Every row gives one point. The ring and each string are closed loops that go straight from each point to the next, and from the last back to the first. Before rounding, they use only three directions, however many columns there are. Count how often each string passes through the ring. Passing back the other way cancels.

Ring (10 x 3):
[[ 41  61 -34]
 [ 39  79 -12]
 [ 18  79  30]
 [ -4  65  52]
 [-34  36  64]
 [-53 -11  50]
 [-43 -32  27]
 [-17 -33  -5]
 [  3 -20 -25]
 [ 31  24 -44]]
String (13 x 3):
[[-45 -13 -49]
 [-14  18   2]
 [ 18 -14  21]
 [  8 -58  16]
 [-28 -55 -15]
 [ -3 -73 -27]
 [ 26 -56 -32]
 [ 18 -26 -60]
 [ -9  17 -54]
 [  4  19  -9]
 [ 36   0   0]
 [ 44 -23 -37]
 [ 10 -37 -57]]
Times through: 2
String (12 x 3):
[[-61   8  85]
 [ -5   2  95]
 [  5  11  62]
 [-39  35  24]
 [-97  36  45]
 [-97  20  39]
 [-94 -22  59]
 [-30 -46  65]
 [  0 -22  46]
 [-10   9  23]
 [-69  23  13]
 [-97  20  39]]
Times through: 2

Ring (7 x 6):
[[ 43  63  18 -32 -25 -19]
 [ 16  83  44 -21 -40 -20]
 [-35  60  72  15 -19 -37]
 [-50  18  62  35  18 -50]
 [-26 -15  49  26  39 -54]
 [ 13 -19  39   2  36 -49]
 [ 50  20  18 -29   5 -30]]
String (15 x 6):
[[-14  32  32  11   8 -39]
 [-57  32  30  40  20 -45]
 [-88  34  61  57  16 -52]
 [-60  27  99  36   2 -52]
 [-36  16 111  21   0 -51]
 [ -4  20  79   2  -1 -43]
 [ -8  14  73   6   6 -45]
 [-18  17  34  16  19 -43]
 [-45  -3  -3  42  52 -51]
 [-30 -36  36  35  60 -60]
 [-13 -43  67  22  50 -61]
 [  7 -14  93  -1  15 -51]
 [-19 -29  88  21  35 -60]
 [-32 -14  82  27  29 -57]
 [-13  12  83   9   5 -47]]
Times through: 2

Ring (6 x 11):
[[  73  -45   28  -20   28   39    8   -3    1   41   72]
 [  27   55   55    9   23   13   22   37   51   13   33]
 [ -44   53   74   19   -1   28   -6   36   49   -1   -5]
 [ -95  -17   66   11  -29   55  -38   14   19   -1  -27]
 [ -50 -104   45  -14  -22   79  -51  -23  -26   25   10]
 [  29  -99   35  -25    8   69  -28  -26  -29   43   55]]
String (14 x 11):
[[ -13  -13   28    0   -5   26    8   26   33   11   14]
 [   8   84   45   18   14   -7   39   60   78   -1   14]
 [   8  120   98   25   31   13   11   46   66    4   21]
 [ -38   87   60   25   -1    3   21   60   77  -10  -11]
 [ -68   60   61   24  -15   16    4   51   65  -12  -25]
 [-106   62   93   30  -21   37  -27   39   52  -15  -40]
 [ -88   -6   40   13  -33   32  -11   34   41   -8  -31]
 [ -33  -22   50    1   -8   45  -16   12   18   13    8]
 [ -28  -15   63    1   -2   51  -24    6   12   16   13]
 [ -42  -26   30    2  -18   34   -4   23   29    6   -2]
 [ -90   22   46   19  -30   23   -4   45   56  -13  -35]
 [ -74  113  114   36    1   28  -18   46   65  -13  -24]
 [ -16   94  112   23   23   34  -15   29   46    6   14]
 [  -2   28   70    7   13   36   -7   19   30   15   24]]
Times through: 1

Ring (6 x 14):
[[ 66 -39 -74  44   9 -12  11  21   0 -29   5  10  30   0]
 [ 77  -2 -60  36   5 -11  17  34  -9 -30   0  34  28   0]
 [ 27  27  -2 -11 -16  10  14  34  -9   9 -14  30  10  13]
 [-26   9  20 -36 -32  26   5  24  -4  37 -22  -3  -4  19]
 [-49 -35  17 -35 -29  29  -3   4   9  47 -15 -34  -3  21]
 [  3 -71 -33  10  -1   6  -1  -5  16  12   5 -30  19  13]]
String (26 x 14):
[[ -83  -64   57  -56  -21   34  -12  -28   31   77   -3  -57   -2   36]
 [ -61  -67    7  -30  -26   29   -9   -8   17   49  -11  -56   -2   22]
 [ -32  -59  -37   -5  -28   21   -3   13    2   20  -17  -45    0    8]
 [ -28  -79  -33   -1  -16   16   -6   -3   13   22   -5  -50    7   12]
 [   1  -50  -65   16  -22   11    2   25   -6   -3  -16  -29    7    0]
 [  13  -36  -52   14  -16    8    5   24   -4   -3  -12  -14   11    4]
 [  25  -54  -85   33  -14    3    5   28   -7  -19  -11  -21   14   -4]
 [  47  -63 -105   51   -4   -6    6   26   -6  -34   -4  -16   22   -8]
 [  42  -36  -86   37  -12   -1    9   35  -12  -27  -12   -5   16   -6]
 [  31  -28  -37   14   -4    2    8   17    2   -3   -2    2   19    8]
 [  58  -34  -26   23   19  -10   10    0   15   -7   18   17   35   14]
 [  92  -21  -61   46   21  -19   16   18    3  -34   15   34   39    3]
 [ 112    5 -113   67    4  -20   23   57  -25  -65   -7   46   31  -15]
 [  81   13 -103   48  -15   -7   20   65  -32  -51  -21   34   18  -15]
 [  27  -13  -33    8  -11    6    9   25   -4   -1   -9    7   14    7]
 [  45    3   -7    4    3   -1   13   17    3    3    3   29   23   15]
 [  39    8   15   -7    5    1   13   10    8   14    6   32   24   21]
 [  23   -2   -1   -6   -6    7   10   16    3   13   -3   16   16   16]
 [  17   13   37  -24   -2    9   10    7   10   30    2   27   17   26]
 [  -4   53   34  -40  -32   24   13   39  -13   32  -26   31   -2   19]
 [ -15   30   -6  -27  -44   27   10   48  -21   21  -36    7   -9    9]
 [  -7    2  -28  -11  -35   21    7   40  -16   11  -29   -4   -3    6]
 [   4  -16  -13   -7  -16   13    6   18    1   15  -10   -3    9   13]
 [ -22  -20   36  -33  -11   19    2   -4   16   45   -2   -9    9   27]
 [ -72  -29   73  -65  -24   35   -6  -17   24   78   -7  -33   -4   37]
 [ -82  -41   32  -53  -40   40   -8    0   11   65  -22  -52  -13   25]]
Times through: 3
String (27 x 14):
[[  76   20  -91   41  -16   -5   20   64  -31  -45  -22   37   16  -12]
 [  38   -2  -53   17  -16    4   12   40  -14  -14  -15   14   13    1]
 [  37   -5  -23    8   -4    2   11   22   -1   -1   -3   18   19   10]
 [  62   10   -7   10   10   -6   16   17    4   -3    8   41   29   15]
 [  82   23  -27   21    9  -10   20   31   -6  -19    4   54   30    8]
 [  51   -5    6    4   15   -5   12    3   13    7   14   32   31   20]
 [  37  -12  -20    8    0    1   11   16    3    1    1   16   21   12]
 [  42   -5  -72   26  -19    3   13   46  -19  -23  -19   11   12   -5]
 [  92    1  -99   54   -2  -14   20   53  -22  -52   -9   36   26  -11]
 [ 103   -9 -121   68    1  -18   20   55  -24  -64   -8   34   29  -16]
 [  57  -18  -97   43  -14   -3   13   48  -20  -38  -16    9   16  -10]
 [  26  -25  -33   10   -6    4    8   18    1    0   -3    2   17    9]
 [  44  -41  -29   20   13   -6    8    1   14   -3   13    6   30   13]
 [  57  -60  -44   34   23  -13    7   -6   19  -11   22    2   37   11]
 [  66  -77  -91   57   18  -17    7    6    9  -34   15   -9   36   -1]
 [  48  -59 -106   51   -5   -6    7   29   -8  -35   -6  -14   21   -9]
 [  32  -41  -79   31  -12    2    7   30   -8  -20  -11  -11   15   -3]
 [  25  -33  -53   18  -11    4    7   24   -4   -7   -9   -6   14    3]
 [  36  -40  -85   35  -13    1    8   33  -11  -24  -12   -9   15   -5]
 [  68  -66 -112   63    8  -15    9   23   -3  -44    4   -7   30   -9]
 [  72  -59  -76   51   20  -17    9    8    9  -30   16    4   37    2]
 [  64  -45  -46   35   20  -13   10    3   13  -16   18   12   36    9]
 [  35  -30  -14    9    8   -2    8    2   13    6   10    9   26   16]
 [  39  -19  -52   21   -8    1   10   28   -6  -13   -7    8   18    3]
 [  46  -22  -11   11   13   -5   10    3   13    3   13   19   29   16]
 [ 102    1  -50   42   23  -21   20   24    0  -34   14   52   40    5]
 [ 102   18  -73   46    7  -17   23   47  -17  -45   -2   54   31   -4]]
Times through: 1

Ring (10 x 14):
[[ -5   8  21 -21  14  18  50 -31 -15  40 -15 -26 -70  49]
 [  0  10  32 -19  21  19  46 -35 -17  46 -22 -23 -66  51]
 [  7   9  35  -9  22  13  24 -28 -14  37 -22 -13 -41  39]
 [ 10   0  20  10   7  -2 -10  -7  -4   8  -7   0   4   8]
 [  9  -5   0  23  -8 -14 -37  13   5 -22   7   8  39 -17]
 [  5  -2 -22  31 -20 -18 -61  32   9 -51  14   8  65 -31]
 [ -1   6 -35  30 -24 -14 -68  41   8 -66  10   1  69 -28]
 [ -6  11 -37  22 -22  -7 -57  38   5 -62   6  -7  53 -17]
 [-10  11 -23   3 -13   4 -12  14  -2 -27   1 -19   1   9]
 [-10   8  -5 -11  -2  11  25  -9  -8   7  -3 -25 -40  30]]
String (30 x 14):
[[   3    2  -45   46  -33  -25 -103   60   15  -92   18   12  110  -53]
 [  -1   -2  -37   32  -29  -20  -64   41   12  -64   21    5   70  -36]
 [  -1   -4  -11   11  -13   -8  -11    8    3  -16   12   -5    9   -4]
 [  -2    1  -18   14  -15   -7  -26   17    3  -30    9   -6   23   -8]
 [  -6    1  -31   17  -24  -10  -34   27    7  -45   15   -6   33  -16]
 [ -11   12  -46   19  -26   -6  -53   40    5  -66    9  -12   48  -16]
 [ -13   21  -44   14  -20    3  -50   38    0  -64   -2  -19   39   -3]
 [  -9   18  -23    6   -9    7  -27   19   -5  -35   -8  -19   13   10]
 [  -5   12  -10    3   -4    6  -11    7   -5  -17   -6  -17   -1   14]
 [  -7   17   -8   -1    0   11   -9    5   -8  -14  -13  -21   -8   22]
 [  -3    2   -2    0   -4    1    6   -3   -3    0    2  -13  -15   13]
 [  -9   -1    3  -16   -2    9   48  -21   -7   25    3  -24  -59   33]
 [ -12    5   16  -32   10   22   79  -40  -15   52   -8  -35  -99   59]
 [  -8    1   22  -29   11   18   76  -42  -14   55   -7  -29  -94   54]
 [  -6   19   39  -37   31   34   75  -50  -26   66  -35  -38 -106   79]
 [  -1   19   26  -17   22   23   29  -26  -18   32  -30  -25  -53   52]
 [   0   10   16   -7   12   12   15  -15  -11   18  -16  -17  -31   32]
 [   1    0   17   -7    6    5   27  -20   -7   25   -4  -13  -37   26]
 [   5    0   37  -15   19   11   48  -38  -13   52  -13  -15  -63   42]
 [  12   23   60  -17   45   28   29  -42  -25   58  -49  -19  -58   64]
 [  14   20   56   -9   40   22   13  -34  -22   47  -45  -12  -38   52]
 [  14    3   42   -1   22    6   14  -27  -11   38  -19   -4  -26   28]
 [  15    6   36    7   20    3  -10  -15   -9   20  -20    0   -1   18]
 [  17    6   29   16   15   -2  -31   -3   -5    3  -17    6   23    6]
 [  17   -5   18   24    2  -13  -36    4    2   -7    0   13   37  -12]
 [  10    5    4   21   -1   -7  -45   14    0  -23   -6    4   40   -8]
 [   5    4   -2   17   -5   -6  -34   13    1  -22   -1    0   30   -6]
 [   1   -3   -3   10   -8   -6  -10    4    1   -9    7   -4    6   -1]
 [   6  -16  -21   32  -27  -27  -47   27   15  -42   29   14   59  -40]
 [   7   -1  -42   51  -33  -30 -110   61   18  -93   21   18  121  -60]]
Times through: 3
String (24 x 14):
[[ -4  -4  21 -21   8  11  63 -36 -10  48  -1 -21 -76  41]
 [ -1  -1   6  -2  -1   2  15 -10  -4  11   1 -11 -23  17]
 [  1   6  11  -3   6   7  11 -11  -8  12  -9 -14 -23  24]
 [  1  -6  14  -4   2   1  27 -19  -4  24   3 -10 -34  19]
 [  9  12  49 -14  32  19  33 -38 -19  53 -32 -15 -54  51]
 [ 12  17  43  -4  30  16   3 -23 -17  31 -36 -11 -24  40]
 [ 14  -4  39   2  17   0  13 -25  -7  35 -10   1 -20  19]
 [  4 -10   8   6  -5  -7   8  -8   1   9  10  -2 -10   3]
 [  5   5   5  11   1  -1 -21   4  -3 -10  -6  -4  13   5]
 [  2   3   0   9  -3  -2 -15   4  -1 -10  -1  -6   8   4]
 [  6 -17  -7  21 -19 -21 -20  10  10 -17  25   9  28 -24]
 [  9 -13 -24  39 -28 -29 -68  37  16 -56  26  17  80 -47]
 [  5  10 -30  39 -19 -15 -93  48   8 -75   3   7  93 -35]
 [  1   5 -16  19 -13  -7 -41  22   3 -37   4  -3  37 -11]
 [ -1  10 -21  20 -13  -6 -50  28   2 -46   1  -5  45 -11]
 [ -5  23 -48  34 -22  -6 -99  58   5 -93  -4  -5  92 -26]
 [ -8  26 -48  28 -20  -1 -89  54   2 -88  -8 -11  78 -17]
 [ -3  13 -14  10  -6   2 -28  16  -3 -29  -6 -12  18   5]
 [ -4   0 -11   5 -11  -2  -4   5   0 -13   7 -11  -2   4]
 [-11   2 -21  -1 -16   1   8   6   0 -15  10 -19 -15  10]
 [-12  -2 -14 -10 -13   4  33  -8  -2   5  12 -22 -41  20]
 [ -4   2  -2  -3  -4   4  13  -6  -4   4   1 -16 -23  18]
 [ -6  19   5 -11  10  18  13 -10 -14   8 -21 -26 -34  39]
 [ -3   9   7  -7   6  10  15 -11  -9  11 -11 -19 -30  29]]
Times through: 1

Ring (10 x 14):
[[ -6  18  20  13   9 -20  -1  -5  -5  14   4  13 -16  28]
 [  3   8  13  -2   1   2   2  -5   7  13 -14   4  -8   2]
 [  7  -2   6  -8   5   5   7  -6  11  13 -17   3  -8  -6]
 [  9 -14  -1 -14  11   7   9  -6  13  11 -18   7  -6 -11]
 [  7 -22  -2 -20  11  17   2  -3  14   8 -23  10   4 -17]
 [  1 -23   1 -21   8  25  -9   1  12   5 -26  15  14 -17]
 [ -6 -14   7  -9  13   9 -13   1   3   6 -13  22   9   3]
 [-12   1  15  10  24 -23  -8  -3 -11  10  10  29  -9  36]
 [-13  15  21  24  29 -46  -3  -6 -18  14  25  30 -23  56]
 [-11  20  22  23  21 -40  -1  -6 -15  15  19  23 -23  49]]
String (28 x 14):
[[  -3   -7    7    2   23  -16    0   -5   -3   10    3   22  -10   21]
 [  -3   -8   10  -14   -1   24  -14    2    9    6  -25   12   14  -10]
 [ -10   -8   13  -12   -1   25  -24    5    5    4  -23   18   21   -5]
 [ -18    9   19   27   39  -55   -6   -5  -25   12   33   40  -23   67]
 [ -16   16   20   39   50  -81    7  -11  -31   17   50   41  -42   86]
 [  -8    8   15   17   27  -37    1   -7  -12   13   17   26  -21   44]
 [  -8    4   16    2    7   -1  -11   -1   -1    9   -7   17    1   14]
 [ -15   15   23   18   18  -28  -11   -3  -14   11   13   26  -12   44]
 [ -22   31   27   60   62 -115   11  -15  -45   21   74   48  -61  121]
 [ -16   22   21   50   59 -103   14  -15  -38   20   65   44  -56  105]
 [ -21   22   24   50   58  -99    5  -12  -40   17   64   48  -49  106]
 [ -14    1   18    2   10   -1  -19    2   -5    6   -5   25    7   20]
 [ -14   -5   15    3   19   -8  -17    1   -8    6    1   30    4   26]
 [ -10  -10    9    8   34  -28   -6   -4  -11    9   14   34  -10   37]
 [  -4   -8    6    6   31  -27    3   -6   -7   11   10   27  -16   30]
 [  -1   -5    8   -4   13   -1   -3   -3    3   10   -9   16   -3    8]
 [   3  -23    3  -35  -14   61  -20    6   24    2  -51    4   34  -47]
 [   9  -33   -6  -36   -1   49   -7    2   25    3  -45    6   23  -44]
 [  13  -29  -11  -15   29   -5   18   -9   11   11   -9   15  -13   -5]
 [   8  -15   -2   -5   26  -15   14   -9    5   13   -2   15  -17    9]
 [   0   -5    8   -6   10    2   -1   -3    5   10  -12   13   -3    3]
 [   4  -15    4  -27  -10   45  -11    2   21    5  -42    2   21  -35]
 [  13  -24   -6  -23   10   20    9   -5   19    9  -27    5    1  -25]
 [  13  -25   -9  -12   27   -9   19  -10   10   12   -8   13  -16   -3]
 [  12  -27  -10  -11   34  -15   21  -11    7   12   -2   17  -19    3]
 [  10  -36   -8  -39   -2   52   -7    2   26    3  -47    6   25  -48]
 [   4  -27    0  -39  -14   65  -20    6   26    1  -54    4   37  -52]
 [  -1  -10    7  -10    9   10   -6   -1    6    8  -16   15    4   -2]]
Times through: 3

Ring (6 x 14):
[[-35  36  42 -23 -19 -16 -16 -28  34 -36  47  61  20   6]
 [-33  34  97 -10 -13  11  -3 -38  77 -75  72  63  44   8]
 [  0   6  71  10 -10  21  22  -8  73 -89  38  13  31   8]
 [ 45 -24 -44  29 -14   3  40  49  -7 -42 -36 -60  -9  -2]
 [ 32 -22 -70   0 -19 -26  20  42 -20 -27 -52 -41 -36   6]
 [ -1   0 -31 -24 -21 -34  -3   9   3 -30 -19   9 -27  12]]
String (25 x 14):
[[  78  -42 -121   52  -15   -2   56   92  -66   -4  -79 -113  -26  -13]
 [  67  -38  -65   49  -12   13   57   71  -19  -41  -53  -94  -10   -6]
 [  33  -28   30   16   -9   19   42   22   65 -104  -11  -36    0   14]
 [  11   -5   32    6  -13    8   23    6   51  -77   10   -4    9    9]
 [  14    6   -9   20  -15    2   20   22    0  -28    7  -14   16   -6]
 [  12    5   13   19  -14    9   22   15   20  -45   16   -9   21   -2]
 [   2    4   25    1  -14    1   14    3   38  -60   14    7   10    7]
 [  18    7  -14   28  -15    6   23   27   -9  -21    9  -20   22  -10]
 [  16    4   -7   21  -15    5   22   22    3  -33    7  -16   16   -5]
 [  15   -2    4   13  -14    3   22   17   21  -50    3  -13    9    2]
 [  37   -8  -44   38  -14    6   35   47  -24  -18  -18  -50    9  -11]
 [  64  -30  -90   50  -14    4   50   76  -49  -11  -55  -92  -11  -13]
 [  70  -42 -115   38  -16  -10   49   83  -54  -12  -81 -101  -35   -6]
 [  42  -15  -91   27  -18  -15   29   59  -55    5  -47  -60  -17  -10]
 [  23   -4  -54   13  -18  -15   18   36  -26  -12  -24  -29  -10   -4]
 [  16   -2  -44    4  -18  -18   13   28  -17  -17  -20  -19  -11    0]
 [  16   -3  -69   -2  -21  -31    7   32  -35   -2  -33  -20  -24    0]
 [ -10  -10  -30  -56  -23  -53  -14   -4   26  -53  -37   24  -58   29]
 [ -12   -3    3  -43  -20  -35   -8  -10   43  -65  -13   29  -34   25]
 [ -16   -7    1  -57  -21  -45  -14  -15   50  -72  -22   35  -48   32]
 [  -4  -13  -39  -51  -23  -52  -10    3   19  -50  -43   15  -59   27]
 [  20   -7  -75   -1  -21  -31   10   37  -37   -2  -39  -26  -27    0]
 [  17   -2  -39    7  -18  -15   14   27  -14  -20  -16  -19   -7   -1]
 [  11  -11   -7  -11  -16  -14   14   13   29  -61  -17   -7  -19   14]
 [  57  -47  -87   11  -16  -19   39   63  -15  -47  -81  -79  -51   10]]
Times through: 0
